Each row is a point. To make a cloud, some directions were put in groups of two or more. Within a group, all points are equally far from the middle, so they leave a hole (a ring in 2 directions, a hollow ball in 3). The other directions are filled evenly. Then the cloud was stretched, turned, moved and blurred a little. How many holes are there, and how many directions does each take, smallest first?

Cloud:
[[  9 -17]
 [ 56  15]
 [ 34 -16]
 [-11   9]
 [-19  28]
 [-36  46]
 [ 16  22]
 [-29 -32]
 [ -6 -17]
 [-13 -12]
 [  8 -17]
 [  9  -4]
 [ 13 -60]]
Holes: 0

Cloud:
[[ -8  29 -60]
 [ 21 -42 -26]
 [ 11 -53   3]
 [ 16  30  39]
 [ -9  -3  25]
 [  5  39  39]
 [ 38  10 -58]
 [-41  36  -6]
 [-12   6  28]
 [ 10   1  36]
 [  1  24  43]
 [ 17 -34 -26]
 [  3 -27  29]
 [-33  46 -46]
 [-26  49 -42]
 [-52  36 -25]
 [ 22  53  18]
 [ 30   8 -46]
 [-37  17 -22]
 [-23  47 -55]]
Holes: 0

Cloud (28 x 4):
[[ 22 -32  -1  19]
 [ 38  10 -39  24]
 [-27  15  -9   1]
 [ 51 -15 -21  35]
 [  2 -21 -17 -28]
 [ 39  23 -21  39]
 [ 31 -23  18  11]
 [ 25 -42   4  -2]
 [ 54 -33   0 -41]
 [ -5  27  -8  -3]
 [ 39 -38   8  -3]
 [ 33  -8 -31 -16]
 [ 10 -23 -30   3]
 [-12  31   5   9]
 [ 22 -23 -33   0]
 [-22 -26  13  -4]
 [ 42 -24  23 -14]
 [ 20 -42   8  -9]
 [ 18 -39 -15  -8]
 [ 15 -17  10 -57]
 [ 18  21  -1 -20]
 [-26 -16  -5 -16]
 [-25   9 -18  17]
 [ 40  -9 -40   5]
 [ 15  19   2  46]
 [-10 -19 -21   0]
 [ 34 -45   8 -22]
 [ 60 -16   8  -2]]
Holes: 1 (4)
